Each wall is flat, endless, passes through zero and stands at right angles to its row. A trip goes straight from one point to another. Which walls does it cross, in order?

Walls:
(1): [-0.18 -0.09]
(2): [-0.16  0.02]
(3): [0.11 0.33]
Trips:
[-0.14 -0.01] to [-0.19 -0.09] => none
[0.32 0.08] to [0.30 0.45] => none
[-0.51  0.11] to [-0.16 -0.04] => none
[ 0.15 -0.45] to [0.14 0.31] => 1, 3
[0.39 0.28] to [-0.61 -0.12] => 2, 1, 3
[-0.10 -0.29] to [ 0.08 -0.28] => 2
[ 0.06 -0.48] to [ 0.13 -0.40] => none
[0.33 0.02] to [-0.05  0.59] => 2
[-0.78 -0.50] to [-0.20 -0.04] => none

Walls:
(1): [ 0.58 -0.12  0.20  0.45  0.22  0.06]
(2): [ 0.15  0.35 -0.27  0.25  0.22  0.33]
(3): [-0.41 -0.61  0.09  0.20  0.36  0.10]
Trips:
[ 0.40  0.13 -0.22  0.26 -0.60 -0.10] to [ 0.18  0.13  0.04 -0.48 -0.29  0.54] => 1
[-0.44 -0.06  0.12 -0.10  0.22 -0.43] to [ 0.02  0.01 -0.34  0.14  0.38 -0.57] => 1, 2
[-0.03  0.32 -0.05 -0.47  0.05  0.14] to [ 0.17 -0.51 -0.33 -0.41  0.18 -0.03] => 2, 3
[ 0.29  0.19 -0.22 -0.06  0.25  0.24] to [ 0.19  0.42  0.05 -0.05 -0.09 -0.20] => none
[ 0.02  0.17  0.33 -0.54 -0.41 -0.22] to [-0.23  0.34 -0.22  0.69 -0.14 -0.12] => 2, 1
[-0.20 -0.12  0.33 -0.11 -0.21  0.96] to [-0.24  0.12  0.07 -0.39  0.12  0.20] => 2
[-0.01  0.18 -0.58  0.06 -0.09  0.25] to [-0.05 -0.36 -0.49 -0.44 -0.44 -0.19] => 2
[-0.27  0.04  0.15  0.40 -0.05  0.27] to [-0.37 -0.07  0.28  0.47 -0.50 -0.19] => 2, 1

Walls:
(1): [ 0.10  0.42  0.52 -0.23 -0.04 -0.04  0.47  0.07  0.50 -0.23 -0.28  0.16]
(2): [-0.45  0.10 -0.12 -0.47  0.60  0.11  0.52  0.03 -0.14  0.08 -0.17  0.50]
(3): [-0.12  0.11 -0.07  0.26 -0.51 -0.44  0.17 -0.04 -0.80 -0.37  0.09 -0.07]
(4): [-0.37 -0.13  0.32 -0.15  0.21  0.04  0.59 -0.26  0.08  0.16  0.05 -0.40]
(5): [-0.23 -0.56 -0.20  0.10  0.28  0.32  0.55 -0.06 -0.26 -0.08 -0.22 -0.24]
Trips:
[-0.05 -0.29  0.22  0.26 -0.25 -0.12 -0.12  0.42  0.59 -0.20 -0.07  0.34] to [-0.41  0.01 -0.24 -0.01 -0.60  0.38  0.35  0.35 -0.02 -0.45  0.09 -0.31] => 3, 5, 4
[-0.09  0.11  0.49 -0.13 -0.01 -0.14  0.55 -0.44 -0.06  0.25 -0.09 -0.14] to [ 0.35  0.35 -0.08 -0.24 -0.53  0.33 -0.11  0.13  0.00 -0.13 -0.07 -0.02] => 5, 2, 4
[-0.29 -0.01  0.09  0.51 -0.08  0.12 -0.52  0.13 -0.21 -0.32  0.21 -0.46] to [ 0.26  0.15 -0.34 -0.07 -0.67 -0.50 -0.02 -0.12 -0.33  0.25 -0.50  0.36] => none
[-0.30  0.31  0.53  0.63 -0.05  0.15 -0.30  0.51  0.54 -0.14 -0.22  0.23] to [-0.29  0.27  0.17 -0.09 -0.01 -0.18 -0.36  0.05 -0.19 -0.16  0.11  0.15] => 3, 2, 1
[-0.10 -0.57  0.02  0.31  0.16 -0.55  0.14 -0.17 -0.21 -0.43 -0.20 -0.28] to [ 0.95  0.01  0.44 -0.33  0.27  0.02 -0.39 -0.08 -0.21  0.12  0.07 -0.04] => 4, 5, 3, 1
[ 0.17 -0.10 -0.22  0.40  0.31  0.28 -0.17 -0.25  0.42  0.26 -0.73 -0.17] to [-0.10 -0.03  0.30 -0.17  0.00  0.22  0.07  0.50  0.00 -0.07 -0.09  0.50] => 1, 2, 5
